Each row is a point. Any point is a mix of the corners, with weights that add up to 1. It lies inside the corners' shape when no weight is negative. Is each point inside? If not, which corners have a negative weight?

Corners:
(1): [-0.17  0.75  0.29]
(2): [-0.39 -0.35 -0.21]
(3): [0.25 0.01 0.18]
(4): [ 0.28 -0.27 -0.30]
Points:
[-0.09  0.28  0.01] => outside (3)
[-0.08  0.53  0.23] => inside
[0.11 0.53 0.19] => outside (2)
[-0.26  0.40  0.22] => outside (4)
[0.09 0.15 0.27] => outside (4)
[ 0.10 -0.07  0.05] => inside
[-0.04 -0.17 -0.18] => inside

Corners:
(1): [ 0.20 -0.37  0.56  0.22 -0.42  0.14  0.34 -0.04 -0.11]
(2): [ 0.28 -0.32  0.25 -0.21 -0.26 -0.11  0.06  0.47 -0.23]
(3): [-0.41  0.78 -0.55  0.27  0.33  0.16  0.15 -0.22 -0.62]
(4): [ 0.03  0.06  0.49 -0.20 -0.03 -0.14 -0.26 -0.19 -0.25]
(5): [ 0.15  0.13  0.45  0.15  0.33 -0.51  0.22  0.04 -0.01]
(6): [-0.88  0.27 -0.07  0.37  0.42  0.35 -0.23 -0.11 -0.33]
(7): [ 0.21 -0.06  0.02  0.07 -0.44 -0.82  0.41  0.07  0.04]
(8): [-0.47 -0.04 -0.27  0.24  0.62  0.11 -0.12 -0.38 -0.45]
(9): [ 0.32 -0.20  0.41  0.18 -0.10  0.08 -0.35  0.14  0.04]
(10): [-0.29  0.25 -0.16 -0.04  0.21  0.31  0.11 -0.29  0.07]
Points:
[ 0.06  0.20  0.19 -0.06 -0.05 -0.35  0.03  0.17 -0.08] => outside (1, 8)
[-0.23  0.05 -0.05  0.06  0.03  0.21 -0.02 -0.13 -0.23] => outside (5)
[-0.11 -0.12  0.15  0.10  0.15  0.26 -0.02 -0.02 -0.05] => outside (3, 4, 7)
[-0.09  0.03  0.18  0.03  0.09 -0.07 -0.10 -0.13 -0.21] => inside

Corners:
(1): [-0.31  0.33 -0.19 -0.07 -0.27 -0.20 -0.15  0.11 -0.02 -0.46 -0.36 -0.05
 -0.16 -0.12  0.59 -0.47  0.08 -0.34 -0.42 -0.20]
(2): [-0.09 -0.21  0.22 -0.48  0.04 -0.47 -0.42 -0.13  0.27 -0.41  0.25 -0.06
  0.20  0.12  0.18 -0.05 -0.06  0.37 -0.05  0.16]
(3): [-0.19  0.03 -0.05  0.08 -0.27 -0.19  0.45  0.12  0.49 -0.21 -0.33 -0.44
  0.15 -0.24 -0.16 -0.15  0.07  0.19  0.25 -0.23]
(4): [ 0.40 -0.35 -0.54 -0.14  0.32  0.39 -0.35 -0.43  0.12  0.38 -0.11 -0.51
  0.35  0.13 -0.42  0.24  0.03  0.42  0.38 -0.39]
(5): [-0.36  0.22  0.00  0.19  0.08 -0.22  0.09  0.36  0.05 -0.20 -0.32 -0.31
 -0.51  0.06  0.05  0.24 -0.07 -0.30 -0.62  0.31]
(6): [ 0.39 -0.21 -0.09  0.07 -0.24 -0.42  0.12 -0.37 -0.33  0.27  0.18 -0.23
  0.22  0.11 -0.36  0.22  0.49  0.33  0.40  0.22]
(7): [-0.16  0.07  0.18 -0.45 -0.28  0.25  0.01 -0.21  0.07 -0.24 -0.37  0.39
 -0.14 -0.12  0.05 -0.07  0.16 -0.68 -0.02  0.31]
(8): [ 0.39  0.20 -0.06  0.15 -0.06 -0.18 -0.07 -0.26 -0.06 -0.39 -0.35 -0.02
 -0.52 -0.31 -0.28 -0.26 -0.12  0.38  0.02  0.21]
(9): [-0.28 -0.02  0.17 -0.50  0.13  0.21  0.33 -0.05 -0.31  0.33  0.10  0.11
 -0.35 -0.19 -0.28 -0.37 -0.59 -0.15  0.28  0.37]
(10): [-0.11  0.34 -0.41 -0.81 -0.08  0.27  0.37  0.30 -0.34  0.21 -0.34 -0.17
 -0.06  0.37 -0.02 -0.23 -0.14  0.40 -0.01  0.24]
(11): [-0.29 -0.20 -0.05 -0.82 -0.47  0.32 -0.17 -0.12 -0.36 -0.37  0.35  0.30
 -0.12  0.38 -0.38 -0.51  0.15  0.30 -0.45 -0.33]
(12): [-0.31  0.12  0.11  0.32 -0.09 -0.31 -0.33  0.05 -0.15  0.26  0.28  0.23
  0.02 -0.40 -0.09  0.56 -0.23  0.09 -0.56 -0.06]
(13): [ 0.51  0.23 -0.29  0.34  0.12  0.08 -0.34 -0.43  0.04 -0.55  0.25  0.23
  0.24  0.41 -0.57 -0.01 -0.22  0.07 -0.21  0.13]
(14): [-0.29  0.12 -0.59 -0.52  0.51  0.12  0.02  0.38  0.20  0.17  0.38  0.05
 -0.27 -0.21  0.26  0.12 -0.17  0.03 -0.28 -0.31]
(15): [ 0.09  0.27  0.00  0.16 -0.01 -0.02  0.22 -0.17 -0.21 -0.02 -0.32  0.43
 -0.41  0.51  0.07  0.01  0.01  0.01  0.33 -0.07]
(16): [ 0.00  0.18 -0.52 -0.74 -0.09 -0.36  0.23 -0.50 -0.46 -0.31  0.17  0.28
  0.23  0.46  0.48  0.32 -0.50  0.13 -0.31 -0.47]
(17): [-0.10 -0.36 -0.12  0.02  0.24 -0.31 -0.10 -0.21 -0.34 -0.07 -0.38  0.49
  0.11 -0.30 -0.11 -0.37  0.27  0.03 -0.28  0.01]
(18): [-0.32 -0.04 -0.69  0.06  0.09  0.34  0.12  0.12  0.22 -0.16 -0.29 -0.11
  0.01  0.13  0.58 -0.03  0.05  0.08 -0.48  0.38]
(19): [ 0.04  0.23  0.20  0.29  0.07  0.35  0.13  0.10 -0.05 -0.59  0.34 -0.13
  0.28 -0.37 -0.27  0.57 -0.17 -0.02  0.13  0.03]
(20): [-0.34  0.25  0.13 -0.47  0.48  0.33  0.12 -0.59  0.31  0.35 -0.23 -0.12
  0.02 -0.15  0.30  0.06  0.02 -0.56 -0.58 -0.35]
(21): [ 0.27 -0.16  0.21  0.05 -0.33 -0.25  0.00  0.37  0.28 -0.28  0.30  0.12
  0.15  0.07  0.57  0.11  0.18  0.04 -0.39 -0.44]
Points:
[-0.13  0.00 -0.05 -0.08 -0.01  0.06 -0.03  0.06  0.08 -0.05  0.01  0.01
  0.01 -0.03 -0.07 -0.01  0.06 -0.02 -0.14  0.00] => outside (8, 16)
[-0.12  0.02 -0.09 -0.26 -0.04  0.14 -0.11 -0.13  0.04 -0.31  0.07  0.24
  0.01 -0.04  0.10 -0.14 -0.12 -0.03 -0.21 -0.24] => outside (5, 6, 10)
[-0.25 -0.22  0.02 -0.15 -0.07 -0.13 -0.02 -0.09  0.11 -0.15  0.12 -0.06
  0.20 -0.30  0.11  0.07  0.13 -0.16 -0.26 -0.16] => outside (8, 10, 13, 15)
[ 0.24 -0.04 -0.39  0.41 -0.17  0.11 -0.46  0.08  0.08 -0.67 -0.21  0.23
  0.22 -0.07 -0.37 -0.18  0.29  0.70  0.38 -0.01] => outside (5, 6, 9, 16, 20, 21)
[ 0.26  0.07 -0.30 -0.56  0.34  0.41  0.13 -0.31 -0.16  0.08  0.16 -0.07
 -0.17  0.53 -0.13  0.10 -0.18  0.37  0.02 -0.01] => outside (1, 3, 7, 12, 17)
[ 0.08  0.17 -0.33  0.04  0.34  0.16  0.13  0.13  0.09 -0.01 -0.04 -0.13
 -0.06 -0.01 -0.01  0.17 -0.39  0.35 -0.25 -0.19] => outside (1, 2, 6, 7, 11)

Corners:
(1): [-0.42 -0.32 -0.13 -0.22 -0.27 -0.47 -0.13 -0.50 -0.10  0.16 -0.20  0.37
 -0.18  0.29 -0.39 -0.02  0.43  0.13 -0.16 -0.06]
(2): [ 0.16  0.29 -0.46  0.51  0.22 -0.43 -0.16  0.03 -0.10 -0.14 -0.17  0.43
 -0.15 -0.18 -0.03 -0.22  0.21 -0.04 -0.32 -0.09]
(3): [ 0.29 -0.04  0.00  0.26  0.01 -0.64  0.02  0.02  0.26 -0.11 -0.07  0.02
  0.05 -0.01 -0.10  0.22  0.24  0.18  0.51 -0.03]
(4): [ 0.17 -0.05 -0.10  0.30 -0.01 -0.34  0.21  0.02  0.31 -0.19 -0.13 -0.43
 -0.54 -0.14 -0.35 -0.41  0.17  0.21  0.20 -0.38]
(5): [ 0.12 -0.41  0.56 -0.01 -0.01 -0.14 -0.15 -0.67 -0.15  0.13  0.40 -0.03
  0.03 -0.45  0.12 -0.02  0.39  0.18 -0.09  0.34]
(6): [ 0.24  0.02 -0.10  0.36  0.28  0.09  0.02  0.19 -0.23 -0.33 -0.05  0.07
 -0.13  0.11 -0.40 -0.21 -0.08 -0.12  0.34 -0.30]
(7): [ 0.15 -0.60  0.33  0.36  0.21  0.45  0.98 -0.21  0.43 -0.35  0.18 -0.38
  0.21 -0.06 -0.39  0.21 -0.31  0.19 -0.39  0.12]
(8): [ 0.14  0.29 -0.06 -0.17  0.21 -0.22 -0.09  0.02  0.12  0.01 -0.45  0.41
 -0.12  0.03 -0.27 -0.29  0.24  0.34  0.00  0.34]
(9): [ 0.26 -0.44 -0.11 -0.31 -0.28  0.26  0.18  0.16  0.19  0.32  0.23 -0.16
  0.09 -0.09 -0.30  0.03 -0.09 -0.19 -0.10  0.01]
(10): [ 0.08 -0.44  0.08  0.09 -0.11 -0.18 -0.28  0.30  0.17 -0.19 -0.18  0.13
 -0.16  0.09  0.21 -0.26  0.12 -0.07 -0.35  0.43]
(11): [-0.03  0.09 -0.12 -0.02  0.37 -0.35  0.32  0.41  0.16 -0.27 -0.11  0.01
 -0.43 -0.19  0.21 -0.13 -0.36  0.13  0.03 -0.01]
(12): [ 0.22  0.17 -0.53  0.47  0.01 -0.53 -0.11  0.23  0.13 -0.34  0.28  0.32
 -0.44  0.12 -0.53 -0.46  0.06  0.07  0.13  0.37]
(13): [-0.04 -0.59 -0.01 -0.44 -0.50  0.27 -0.22 -0.68 -0.08 -0.07  0.46 -0.80
  0.59 -0.05  0.10  0.16  0.08  0.57 -0.40  0.46]
(14): [-0.19  0.31 -0.18  0.65  0.41 -0.42  0.27  0.73  0.06 -0.15 -0.16  0.18
  0.12 -0.22 -0.38 -0.33 -0.06  0.06  0.12  0.00]
(15): [-0.33  0.09  0.01  0.26  0.31  0.54  0.11 -0.03  0.88 -0.27  0.31 -0.34
  0.00 -0.03 -0.29  0.21 -0.32  0.16 -0.19 -0.30]
(16): [-0.18 -0.07  0.66 -0.26 -0.45  0.87  0.99 -0.38  0.50 -0.88  0.61 -0.80
  0.68  0.18 -0.18  0.06  0.24  0.08 -0.35 -0.53]
(17): [-0.23 -0.27  0.04  0.13 -0.09  0.34  0.12 -0.35  0.04  0.48  0.31 -0.20
  0.02  0.34  0.30  0.14  0.35  0.19  0.01  0.04]
(18): [ 0.15  0.14  0.20  0.46  0.08 -0.30  0.23  0.26  0.22  0.14  0.14 -0.08
  0.17  0.28 -0.24 -0.43 -0.63  0.04 -0.15 -0.24]
(19): [-0.25 -0.16 -0.13 -0.08  0.31  0.23  0.61 -0.38  0.44 -0.62  0.11 -0.21
  0.34  0.22 -0.15 -0.51 -0.03 -0.24  0.07 -0.16]
(20): [-0.03  0.39  0.10  0.53 -0.10 -0.40 -0.05  0.19  0.10 -0.08 -0.38  0.05
 -0.51 -0.06 -0.14 -0.06 -0.36 -0.45  0.29  0.03]
(21): [-0.16 -0.70  0.01 -0.16 -0.71  0.31 -0.17 -0.57  0.20  0.12  0.32  0.30
  0.24 -0.11  0.25 -0.30  0.30  0.82  0.18  0.34]
Points:
[ 0.04 -0.10  0.02  0.19  0.02 -0.01  0.21  0.03  0.23 -0.13  0.10 -0.12
  0.00 -0.04 -0.11 -0.13 -0.03  0.09 -0.05  0.07] => outside (1, 6)
[-0.04 -0.05  0.36 -0.12 -0.06  0.08 -0.02  0.09  0.01  0.22  0.12 -0.32
  0.22  0.13 -0.03  0.23 -0.16 -0.01 -0.17  0.00] => outside (2, 4, 7, 12, 19, 21)
[ 0.00 -0.16  0.00  0.23  0.18 -0.17  0.00  0.08  0.15  0.11 -0.03  0.02
 -0.11  0.10 -0.11 -0.02 -0.16 -0.04 -0.01  0.22] => outside (2, 4, 16, 21)
[ 0.24 -0.16 -0.05 -0.10 -0.12 -0.10  0.12 -0.19  0.10 -0.52 -0.13  0.18
 -0.28 -0.11 -0.18 -0.19  0.27 -0.01  0.03  0.07] => outside (13, 14, 15, 17, 18)
[ 0.07 -0.06 -0.04  0.18 -0.02  0.00  0.16  0.02  0.24 -0.20  0.06 -0.17
  0.01 -0.02 -0.13 -0.14 -0.05  0.12  0.02  0.01] => outside (1, 5)
[-0.11  0.08  0.14  0.45  0.35 -0.23  0.36  0.07  0.38 -0.60  0.04 -0.18
 -0.15  0.09 -0.38 -0.17 -0.17 -0.12  0.22 -0.28] => outside (2, 8, 9, 13, 17, 21)
[ 0.00 -0.17 -0.06  0.03 -0.05  0.00  0.21  0.01  0.23 -0.17  0.11 -0.21
  0.10  0.15 -0.25 -0.15 -0.06  0.20  0.01 -0.04] => outside (2, 5, 20)

Corners:
(1): [-0.64 -0.31 -0.16 -0.66 -0.40  0.24  0.06 -0.43  0.44 -0.14 -0.21 -0.11
 -0.28  0.06  0.14 -0.04 -0.08  0.14  0.28 -0.37]
(2): [-0.04 -0.13 -0.08 -0.62 -0.42 -0.09 -0.27 -0.31  0.16  0.24 -0.07  0.05
  0.03  0.74 -0.31  0.51 -0.02 -0.27 -0.14 -0.14]
(3): [ 0.12  0.57 -0.10  0.52 -0.20  0.18  0.27  0.39 -0.42  0.45 -0.07 -0.26
 -0.50 -0.10 -0.12 -0.39 -0.16  0.06  0.02 -0.41]
(4): [ 0.38  0.13  0.40  0.60  0.36  0.17 -0.12  0.33 -0.23  0.05 -0.11 -0.23
 -0.04  0.44  0.32 -0.30 -0.29 -0.02 -0.21 -0.73]
(5): [-0.43 -0.19 -0.29 -0.97 -0.10  0.37 -0.71  0.56  0.25  0.04  0.10 -0.35
  0.42  0.40 -0.16  0.34  0.03 -0.32 -0.42 -0.08]
(6): [-0.21  0.26 -0.21 -0.51 -0.34 -0.32  0.28 -0.53 -0.34  0.14 -0.54  0.08
  0.24 -0.28 -0.08 -0.32  0.00 -0.04  0.02 -0.34]
(7): [-0.25  0.20  0.09  0.50  0.17 -0.13  0.03  0.10 -0.41 -0.11 -0.04  0.24
 -0.74  0.31  0.03 -0.39 -0.55  0.04  0.00 -0.19]
(8): [-0.35  0.63  0.24  0.13  0.30 -0.17  0.19  0.14  0.03  0.37 -0.11 -0.15
 -0.22 -0.01 -0.01 -0.14  0.07  0.13  0.41 -0.48]
(9): [-0.28 -0.23 -0.28 -0.50  0.12  0.07  0.20  0.28  0.35 -0.43 -0.09 -0.08
  0.12  0.66 -0.09  0.20  0.10 -0.37 -0.85  0.18]
(10): [ 0.20  0.45  0.18  0.37  0.28  0.55  0.14  0.45 -0.08  0.26  0.18  0.45
  0.10  0.58  0.25 -0.27 -0.47  0.14 -0.24 -0.04]
(11): [-0.19 -0.06  0.09 -0.47 -0.35  0.05 -0.05 -0.29  0.22 -0.20 -0.08  0.18
 -0.16 -0.24 -0.17  0.72 -0.08 -0.30  0.03 -0.30]
(12): [-0.34 -0.32  0.48 -0.41 -0.22  0.26 -0.03 -0.22  0.15  0.38 -0.06 -0.08
  0.17 -0.09 -0.46  0.02  0.18 -0.34 -0.02  0.14]
(13): [-0.21 -0.18 -0.23 -0.34  0.33  0.51 -0.09  0.39 -0.36 -0.02  0.38 -0.42
  0.42  0.80 -0.20  0.56  0.04 -0.34 -0.06  0.32]
(14): [ 0.08  0.51  0.35  0.42  0.11  0.30 -0.16  0.05 -0.03 -0.24  0.26  0.22
 -0.31  0.34  0.38 -0.52  0.26 -0.41 -0.41 -0.06]
(15): [-0.20  0.16 -0.11 -0.57 -0.26  0.35 -0.30 -0.36  0.15 -0.18 -0.35 -0.42
  0.19  0.38 -0.19  0.28  0.07  0.01 -0.44  0.42]
(16): [-0.51 -0.08 -0.35 -0.01 -0.05  0.21 -0.10 -0.34  0.08  0.30 -0.12 -0.10
  0.05 -0.03 -0.06  0.29  0.34  0.24  0.04 -0.52]
(17): [-0.18  0.17  0.40  0.34 -0.09 -0.24  0.31  0.45 -0.38  0.31  0.17 -0.38
 -0.09  0.04  0.54 -0.29 -0.24  0.22 -0.37 -0.27]
(18): [ 0.28 -0.38 -0.30 -0.56 -0.18  0.10 -0.43  0.40  0.33 -0.39  0.34 -0.08
  0.57  0.52 -0.37  0.08  0.17 -0.07 -0.13  0.74]
(19): [-0.02  0.02 -0.07  0.47  0.06 -0.09  0.21  0.33  0.15  0.45 -0.45  0.20
 -0.27  0.09  0.72 -0.23 -0.01 -0.26  0.23 -0.09]
(20): [-0.72  0.41  0.11  0.04 -0.42  0.20  0.23  0.08 -0.35 -0.02 -0.55  0.14
  0.02  0.19 -0.03 -0.09  0.01 -0.05  0.14 -0.38]
(21): [-0.20  0.07  0.21  0.04  0.06  0.16  0.20  0.44 -0.59  0.42 -0.01  0.12
 -0.47  0.03  0.17 -0.20  0.22  0.35  0.11 -0.26]
Points:
[ 0.16  0.17  0.39 -0.34  0.07 -0.13 -0.17  0.13 -0.05 -0.14  0.08  0.00
  0.07  0.30 -0.07 -0.11 -0.14 -0.06 -0.62  0.01] => outside (1, 3, 13, 16, 19, 20)
[-0.23  0.03  0.06 -0.12 -0.11  0.06  0.04  0.12 -0.07  0.13 -0.01 -0.14
 -0.05  0.24  0.12 -0.01 -0.06 -0.01 -0.12 -0.17] => inside
[-0.10  0.07  0.05 -0.11  0.02  0.09 -0.06  0.11  0.02  0.01 -0.03 -0.01
  0.13  0.32 -0.03  0.07 -0.05 -0.21 -0.21 -0.02] => outside (1, 3, 21)
[-0.13  0.08  0.05  0.07 -0.03  0.08  0.11 -0.03 -0.03  0.05 -0.11  0.15
 -0.23  0.20 -0.04 -0.08 -0.08 -0.08  0.09 -0.24] => outside (5, 15, 17)
[-0.10  0.02  0.03 -0.19 -0.02  0.16 -0.06  0.19  0.00  0.00 -0.04 -0.11
  0.05  0.39  0.00 -0.06 -0.06 -0.12 -0.20 -0.02] => outside (11, 16)
[-0.26  0.31  0.20  0.34  0.06  0.09  0.19  0.16 -0.19  0.28 -0.29 -0.01
 -0.29 -0.03  0.28 -0.56 -0.07  0.04 -0.08 -0.37] => outside (2, 11, 13, 18)
[-0.14 -0.03 -0.15 -0.27 -0.03  0.15  0.05 -0.16  0.08  0.11 -0.06  0.04
 -0.09  0.33 -0.09 -0.01  0.08 -0.07  0.01  0.13] => outside (4, 5, 11, 17, 20)
[-0.58 -0.06 -0.09 -0.51 -0.13  0.05  0.31 -0.09  0.13  0.81 -0.22 -0.14
 -0.01 -0.17  0.08  0.45  0.19 -0.08  0.14 -0.56] => outside (4, 7, 14, 15, 18, 20)
[-0.12  0.12  0.06 -0.04 -0.03  0.12 -0.03  0.14 -0.10  0.08 -0.02  0.00
 -0.02  0.24 -0.01 -0.01 -0.03 -0.10 -0.13 -0.11] => outside (1)
